Every row gives one point. The window is the flat piece filled in between its corners: a triangle in 3 columns, a solid with four corners in 4, and so on. A path goes straight from each point to the next, and from the last back to the first. List the points from which the path goes on through the window.
In the rows, zero is written as 128.

Window:
[[ 90 149 150]
 [182 171 157]
 [148  44 133]]
Path:
(1): [ 91 148 209]
(2): [178  52 199]
(3): [171  45  84]
(4): [162 157 123]
(5): [192 138 209]
(6): [156 151 188]
(7): [159 170 122]
(8): [ 97 137  96]
(9): [113 141 184]
(10): [ 84 126 207]
(11): [103 153 122]
(12): [ 92 207  98]
(13): [ 95 157 192]
(14): [163  79 188]
(15): [170  87 113]
(16): [103 136 116]
Through the window after points: 4, 6, 8, 10, 16

Window, 4 rows:
[[209 166 164 187]
 [ 88 182  49 118]
 [155 144 178 141]
 [215 134 133  87]]
Path:
(1): [170 186 171 125]
(2): [214 206 174 156]
(3): [197 134 143 163]
(4): [135 130 111 171]
(5): [114 194 136 151]
(6): [131 220  75  84]
(7): [147 125  81 152]
(8): [168 115  95 140]
(9): [158 203 117  75]
(10): [162 207 135 124]
(11): [119 139  67 159]
(12): [187 100 110 182]
(13): [175 210 123 110]
(14): [129 221  59 100]
(15): [128 108  80 135]
(16): [155  99 160 178]
Through the window after points: 2, 8, 10, 16

Window, 6 rows:
[[222 141 126 110 123 199]
 [113  70  55 186 165 203]
 [112 197 159 117 121  67]
 [160  99 130 111 190 179]
 [150 133  44 142 195 111]
 [231  93 195  47 101  93]]
Path:
(1): [185 127 135 154 180 100]
(2): [177 112  97  67 131 118]
(3): [116 100  86  77  89 199]
(4): [187 115 154 139 144 164]
(5): [210 106 149 121 133 125]
(6): [176 129 139  46 116 181]
(7): [108 107  43 109 158 175]
(8): [153  77 161 203 199 119]
(9): [197 125 186 104 164  95]
(10): [177 135 122  51 120 150]
(11): [139 136 154  62  85 157]
(12): [204 117 170 160 170 148]
Through the window after points: 1, 5

Window (8 x 8):
[[164 106  89 172 147 126  52  84]
 [107  93 109 105  85  81 123 124]
 [ 85 132 212 181 143 136  58 148]
 [203  80 180 113  85 101 148 156]
 [165 108 126 134 238  71 206  96]
 [164 100  54 124 178 249  57  72]
 [177 202 133 120 167  97  79 104]
 [ 59 119  68 203  59  86 161 122]]
Path:
(1): [169 136 114 136 163 105 105 164]
(2): [165 168 137 131 142 104  91  79]
(3): [143 119 149 147 124 141 117  90]
(4): [184 123  86 186 153 103  79 186]
(5): [125 105  75 156 158 103 129 193]
(6): [132  83 114 163 140 114 147  70]
(7): [168 122 122 135 128 139 128  41]
(8): [124 116  55 144 153 112  98 169]
(9): [111 105 124 174 143 120 101 162]
(10): [113 100 164 147  89 137 103  84]
(11): [118 121 125 168  85  81 170  72]
(12): [107 105  98 130 113 120 127 220]
(13): [166 127  47 130 150 167 102 172]
(14): [155  86 141 124 162 184  85  25]
(15): [163 138 112 138 152 152  86  70]
(16): [159 141  89 119 169 150  74 147]
Through the window after points: 1, 13, 15

Window (11 x 11):
[[ 97 145  86 117 135 145 142  72 145 168 138]
 [ 98 147 242 178 146 155 129 168 173  90  96]
 [ 89  98 129  98 181 152 149 105 164 102 156]
 [141 167 133 147 142 152 115 157 138  87  72]
 [146 131 131  92 149  99  91 148   7 136 152]
 [136 100 126 133 105 140 149 141 133 106  86]
 [112 103 101 108 118 116  93 112 168 118 123]
 [195 125  78 121 122 140 109  83 160 147 157]
 [105 153  54 160 137 154 122 142  99 179 174]
 [ 88 137 113 103 113 190 119 135 110 126 136]
 [109 123 108 136 124 122 105  99  63  99 161]]
Path:
(1): [121 168 124 116 121 138 130 142 140 105 161]
(2): [123 114 118 151 147 165 121 121 114 136  93]
(3): [134  98 141 150 176 166 143  70  69 162 104]
(4): [ 81 157  93  99 101 119 104 164 165 111 188]
(5): [126 198 101 135 114 147 161 139 120 114 192]
(6): [ 97  96  96 131 147 157  93 116 122 161  95]
(7): [120 125  98 130 147 155 119  81 126 153 110]
(8): [113 146 104 113 119 134 132 121 146 131 156]
(9): [106 165 134 143 116 133 134 140 113 105 159]
(10): [112 103 150 144 148 143 104 114 113 109 116]
(11): [135 106 130 122 164 164  88  97 120 141  85]
(12): [103 150 115 149 110 112 154 150 149 111 173]
(13): [138 179 138  93 106 127 126 137 119  91 171]
(14): [116 119 100 136 144 151 108 130  98 148 124]
(15): [108 105 133 125 157 155 111 105 109 139 138]
(16): [120 173  80 106  81  98 143 132  93 124 157]
Through the window after points: 5, 7, 9, 13

Window:
[[139 185 138 164 166 144  99  48 142 103  79 155]
 [161  99 171  79 155 140 171 119 160 114  84  77]
 [155 125 214  93 139 133 124 171 130 143 130 111]
 [121 134 148 185 165 104 178 109 173  80 136 138]
 [113 192 199  63 138 130  91  96 127  66 155 135]
 [153 136 125 106 211 148 162 150 139 133 130 110]
 [115 112 141 128 127  85 182 148 122 115 111 102]
 [189 111 158 159  63 169 117 130 101  87 151 161]
 [120 122 143 174 162 160   7 107 118 112 146 144]
 [160 120 174 104 186 120  58  90  68 108 138 160]
 [241 179 109 129 192 108 129 121 140  67 110 131]
 [138  84 131 126 107  64 124  92 125 145 157 168]]
Path:
(1): [180 156 149 130 171 125 114  93 127 108 145 105]
(2): [144 126 169 135 130 116  94  86 118 102 151 113]
(3): [144 133 165 107 147 129  93 140 104 104 115 188]
(4): [143 137 153 106 167 153 107 133 131  86 104 147]
(5): [149 155 169 124 162 115 124  92 121 110 145 112]
(6): [160 139 168 140 117 122 104  95 112 106 147 111]
(7): [143 113 171 115 117 132 110 136 129  96 119 174]
(8): [176 143 136 114 179 150 113 122 152  81  76 178]
Through the window after points: none

Window, 14 rows:
[[155 126  45 104 166  74 152 129 135  42 170 142  68 164]
 [175 104  86 130 126  84 156 133  87 112 120 111  50 218]
 [188 106 148 117 177 109 135  83 130  99 171 157  92 199]
 [132 181 215 126  59 158 109 133 160 120 181 139 168  71]
 [144 144 207 109 136 137 128 125 114  88 132  91 204  98]
 [117 121 175 104 131 108 131 109 172 155 120 141 160  78]
 [168 170 178 137 135 154  70 107 168 113 110 105 136  73]
 [161  72 134 102 175 121 149 175 134  63 135 149  39 163]
 [173 122 109  96 151  89 148 151 184  73 115 127  87 242]
 [ 45 175 146 139 165 120  39 135 117 141 149 103 115 233]
 [151 177 212 159 130 105  82 155 133 127 118 174 197  84]
 [ 75 119  83 156 133 173  54 123 115 117 126 144 148 249]
 [109 126 117 189 164 114 162 116 152  72 131 126  76 206]
 [ 54 221 116 127 162 190  97 122 106 140 109 156 125 221]]
Path:
(1): [ 92 157 148 101 127 130 111 108 139 109 129 156 126 177]
(2): [189 153 129 201 170 145 102 164 128 133 160 126 100 148]
(3): [137 125 131 162 166 140 125 132 131 122 145 131 138 181]
(4): [115 142 136  97 122 124  65 122 140  88 117 144 102 183]
(5): [139 147 107 112 108  43  81  89  91  88  61 156  84 122]
(6): [136 108 207 124 187 197 170 144 210 158 213 122 175 156]
(7): [126 155 112 166 170 153 136 132 140 112 173 119 116 159]
(8): [100 159 174  93 136 131  85 122 136 101  90 159 135 167]
(9): [118 152 165 107 137 128 106 111 119  99 125 149 147 127]
(10): [167 127 182 153 131 118 139 154 176 140 152 103 154 120]
(11): [178  97 139 158 166 161 143 174 134 104 159 121 124 169]
(12): [100 159 160  75 102  39  90  67 148  90 117 142  94 152]
Through the window after points: 3, 5, 9
